Each row of a before or after table is a point. One or more steps were done to the points. Then noise was added and the rows were shuffled. The steps act on how far a point lies along the listed directions, d1 being the first. Name the steps. A step turns or swaps two directions, mirrors them in a line or flattens them onto one, adds a multiple of one to another, or multiplies one. Angles are multiples of 10 degrees, from the lower direction toward the higher: turns from -170 to 170, lines from 10 to 170 but not 90. Use the fewest steps. Two steps may share a direction if one is a turn and the other turns, adds or multiplies; they go together, in the order done. Otherwise the lowest direction goes first.

Directions:
(1): [-51  -9]
(2): [-9 51]
Before, 12 rows:
[[ 22 -14]
 [ 22  -9]
 [ -3  10]
 [ -9 -26]
 [ -4  -9]
 [  0 -16]
 [ 36  35]
 [ 25  -3]
 [ 14  35]
 [-10  27]
 [ 19  33]
 [ 10 -22]]
After, 12 rows:
[[ -6  31]
 [ -1 -74]
 [  8  91]
 [ 29 -17]
 [ 29 -50]
 [  4 -47]
 [-20  84]
 [ 26  91]
 [  0 -22]
 [ 26 -33]
 [  5  98]
 [ 20 -68]]
Steps: multiply d2 by 3

Directions:
(1): [49 39 11]
(2): [ 13 -31  54]
(3): [ 39 -39 -32]
Before (10 x 3):
[[ 43  24 -39]
 [-22  17  15]
 [ 35  -7 -20]
 [  2 -87  51]
 [ 19 -15   9]
 [ 29 -11  -7]
 [ -7  32  14]
 [-19 -15 -37]
 [ -6  41 -34]
 [ 56  -2 -27]]
After, 10 rows:
[[  37   10  -21]
 [  22   -5    0]
 [ -17    4   33]
 [  81   39  -52]
 [ -33 -105   26]
 [   8   46  -24]
 [  67   59  -51]
 [  47   17  -38]
 [  13   32   37]
 [ -45  -26  -51]]
Steps: multiply d1 by 2; add -0.7 times d3 to d2

Directions:
(1): [-10   0  40 -74  25  17]
(2): [-44  26  47  17 -52  14]
(3): [-44 -59 -36 -19 -27  16]
Before (9 x 6):
[[-78 -34   9 -40 -18  43]
 [-34 -55   7 -51  -3  -6]
 [-38 -11  40 -49 -34  19]
 [-38 -46  -1 -47 -14  13]
 [-39 -16 -12  18 -23   5]
 [-65 -14  34 -40 -40  32]
 [-14  58  41  22 -49   8]
 [ -3  76  69 -23  16  15]
 [ 26   6 -34  79 -16 -25]]
After (9 x 6):
[[ 40 -18 -46 -44  41  -5]
 [-70 -51 -14 -39 -12  38]
 [-24  -8  19 -39  16  13]
 [ 44  50  55 -17  36  -9]
 [-50 -37   2 -22 -39  12]
 [-20 -61 -32 -33 -23   8]
 [-40 -63 -32 -51  -9  23]
 [-54 -43  12  -8 -43  -9]
 [ 26 -29 -93  26  30  -8]]
Steps: turn d2 and d3 by -140 degrees; turn d1 and d3 by 130 degrees

Directions:
(1): [ 37 -17   0  67 -13   3 -60 -29]
(2): [ 10 -77 -37  16  -7  -9  23  50]
(3): [-31  24 -89   3 -21  17  -7 -21]
(4): [ -6 -11  -6  37  44 -26  57 -57]
Before:
[[  23  -36    3   41   -6   -2   22    0]
 [ -23  -11  -43  -17   10   -9   62   18]
 [ -25   53  -56  -42  -50   40  -71   45]
 [  -3  -44   30  -60   17  -12   84   62]
 [ -45   75  -29  -71   14  -20   52  -20]
 [   1   19   34  -42    3    7   35  -24]
 [ -20   81  -43  -17  -13   28  -26  -12]
 [ -29   31  -39  -28  -14    7   30  -24]
 [ -24   67  -14    6  -17   37  -27  -64]
 [ -21   79   40 -104  -39   18   -9   61]
 [ -15   57   59  -37   21   -1   18  -14]
 [   8   62   72   -8  -33    6  -73    0]
 [  15  -30   44  -34  -32   -9   -9   83]
 [   2  -45   12   17   14  -21   44   24]]
After:
[[ 25 -41  -6  39 -20   2   6  21]
 [-52  98 -19 -83   8  -9  38 -29]
 [ -1  32  39 -53  -7   7  22 -18]
 [-18  75 -33  -5   7  18  -3 -35]
 [-18  64 -15  13 -11  33 -20 -65]
 [-27  86  58 -71  10  -6  39  -2]
 [-31  46 -47   1   6   2  -3 -19]
 [  6  45  73  14  -6 -13 -36 -27]
 [ 14 -33  51 -10  -3 -21  23  51]
 [-19  69  66 -47  20   0   9 -16]
 [-30  38 -37 -29 -17   6  22 -29]
 [-28   0 -40 -22   0   0  41  24]
 [ -5 -17  43 -67   7  -6  71  56]
 [  5 -34   6   6   0  -9  20  37]]
Steps: add 0.3 times d1 to d2; flatten d3 and d4 onto the line at 10 degrees

Directions:
(1): [-13 -68 -61 -34  17 -11 -23   2  37]
(2): [-21  44 -20 -69 -40 -26   6  46 -12]
(3): [ 22  -9  23 -15  -1  79 -24  58  23]
(4): [-33  11  -9 -15 -52  50  16 -63  33]
(5): [ 37  -1 -67  12  -1  36  52   6 -45]
Before, 14 rows:
[[ 11 -40 -36   5  23   1   9 -41  -4]
 [ 24  24 -35  36 -23 -42  29 -50 -64]
 [ 10 -40   2  34  26  50 -51 -33  41]
 [-19 -50  31  50   9  49 -28 -50  61]
 [-29 -74  -7  11   2  87 -24 -49  72]
 [ 26  58 -42  14 -10 -86  25  12 -86]
 [  1  27  38 -34  10 -32 -34  63  11]
 [ 86  12  14  29  18 -30  15  78 -29]
 [ 10 -27  54   9  -8  63 -38  39  36]
 [ 13  25  -1  24 -18  35  48  -7 -43]
 [  2 -19  16 -36  26  52 -34  47  25]
 [  5  -2  -3  -6  17  38 -19  93 -13]
 [ -3  45 -13   3  -1 -48  -1  54 -49]
 [ -5  13 -22   5   2   0  24  25 -33]]
After, 14 rows:
[[ 42   6  30  82   3   9   0 -50 -37]
 [ -5  19  -1  24   9 -12  24   8 -35]
 [-21 -37 -44 -51 -37 107  -3  19  47]
 [-17  34 -25 -26  -4 -30   3  76 -39]
 [-20   2   6 -64 -43  11 -26  68  22]
 [ -1  40  42  28 -22  24  28  -7 -34]
 [  9 -12 -25 -28  -6  71 -43  33  30]
 [ -7  23   5  46  23 -70  -6   8 -45]
 [-16 -35   2 -21 -23  83 -32  29  64]
 [ 68  29  34  17   6 -58   6  74 -28]
 [-13   5   1 -30  16 -77 -24  29   6]
 [-16  12 -28 -74  -2  -5  -7  52  -2]
 [ 40  24  19  90  31 -65   2 -36 -61]
 [ 34 -26 -20   6  18  51  11 -15 -12]]
Steps: turn d1 and d5 by 40 degrees; turn d2 and d3 by -70 degrees

Directions:
(1): [ 37 -20   5  45  -6  -1 -30   3 -16  42 -89]
(2): [  2 -21  -2  -8 -61 -45 -60  33  59 -13  11]
Before (9 x 11):
[[ -19   10    6   -2   25    8   31    3   25  -26   31]
 [  38   -6   -4   54   54   17   23  -17  -23   39 -104]
 [ -36    3   15   -2   39   24   38  -66  -46  -27    5]
 [  10    3   -7    9   68   43   47  -57  -39    2  -65]
 [  41  -28  -14   21    1   10  -31   14   -1   15  -68]
 [ -17  -36   -2  -32  -62  -55  -85   53   96  -29   72]
 [   5   -5   -5   24  -12    1  -13   18   10   22    2]
 [  45  -51    7   -1  -86  -79 -115   58   75  -11  -32]
 [ -42   72   14  -25   73   33   81  -45  -28  -30   62]]
After, 9 rows:
[[  1   0  -4  21   0   8   0  11   4  13  19]
 [-19 -15  19  14  11   2  -3 -54 -31  -9 -34]
 [ 22 -12  -6  16  53  30  23 -53 -28  13 -84]
 [ 32   6  -2  42  72  28  44 -24 -31  26 -89]
 [ -2  -3   5   6   9  -4  10  13  35 -16   8]
 [ 25 -10 -13   6  30  24   5   0 -16   3 -30]
 [ -1 -11   0 -45 -27 -32 -28  27  37 -47  54]
 [-32 -22  -3 -53 -38 -45 -50  38  86 -39 102]
 [ -1  30  15  12  13  -6  -3 -17  10   5 -21]]
Steps: flatten d1 and d2 onto the line at 130 degrees

Directions:
(1): [-36  54  15  29  43 -39  77 -26 -21  14  11 -12]
(2): [ 41   5  -7  36 -19  -8   8  -9 -74 -33 -25  73]
(3): [-17  71  13 -79   1  33 -24  -4 -45 -23  -5  -7]
(4): [-33  -7 -42  43  16  52 -22  31 -60  38  39 -20]
(5): [ 15  37  66  56  18  -8 -45  53   8 -33  -6 -26]
(6): [ 24  28 -12  12 -30 -15 -22 -41  15 -27 101   3]
Before, 11 rows:
[[ -15   -4   -2  -13    9   36   -7   18  -13   25  -59  -11]
 [  -8  -51  -37   49   24   16  -17   50  -19   16  -33    2]
 [  47  -21   12   30  -17  -13  -11   18   -8  -35  -59   41]
 [   5    4   70   61   48   -1  -29   62   30    3   -7  -65]
 [  32  -22   -5  -49  -26   14  -55  -25   13  -50  -40   38]
 [  13  -29    4  -18   -7    1   27   -1   29   21  -18   -6]
 [ -21   58  -15   14   22   -1   35   -4  -59  -26   15   -8]
 [  10   60   26  -29  -11    6   27    7   -8  -17  -19   15]
 [  14  -45  -48   16  -17  -41   38  -52  -20   -7  -53   83]
 [  -2   18   -5   53  -12    0   44    7  -24    3  -26   -2]
 [  42  -38   -7  -54  -21  -27   63  -33   -9   -6 -121   54]]
After:
[[  -9   -1    0  -11    7   33  -11   17  -16   20  -59   -7]
 [   1   32   27   -5   -7   -4   40   14   21    2  -27   -2]
 [   1  -39    0  -53   -3    9  -44  -16   68  -17  -26  -14]
 [ -58   -8  -35  -53   14  -24   29  -54   60   28   -2  -21]
 [ -12    9   20  -26   12   -2  -14   14   65    2  -13  -56]
 [ -24   -5  -34    4   27   28  -36   43  -14   16   -7  -28]
 [ -35   32  -14   34   32   -9   48    7  -26   -4   14  -28]
 [  40   22   63   61   25    7  -48   53  -42  -37  -20   -5]
 [ -16  -10    7 -107    3  -17   63  -36   57   21  -82  -28]
 [ -22   36    0   25   -6    8   38    4   -1   12   -9  -37]
 [  23  -12    2  -23  -19    6   21   -6   -1    1  -19   16]]
Steps: mirror d1 and d2 in the line at 10 degrees; flatten d3 and d6 onto the line at 110 degrees
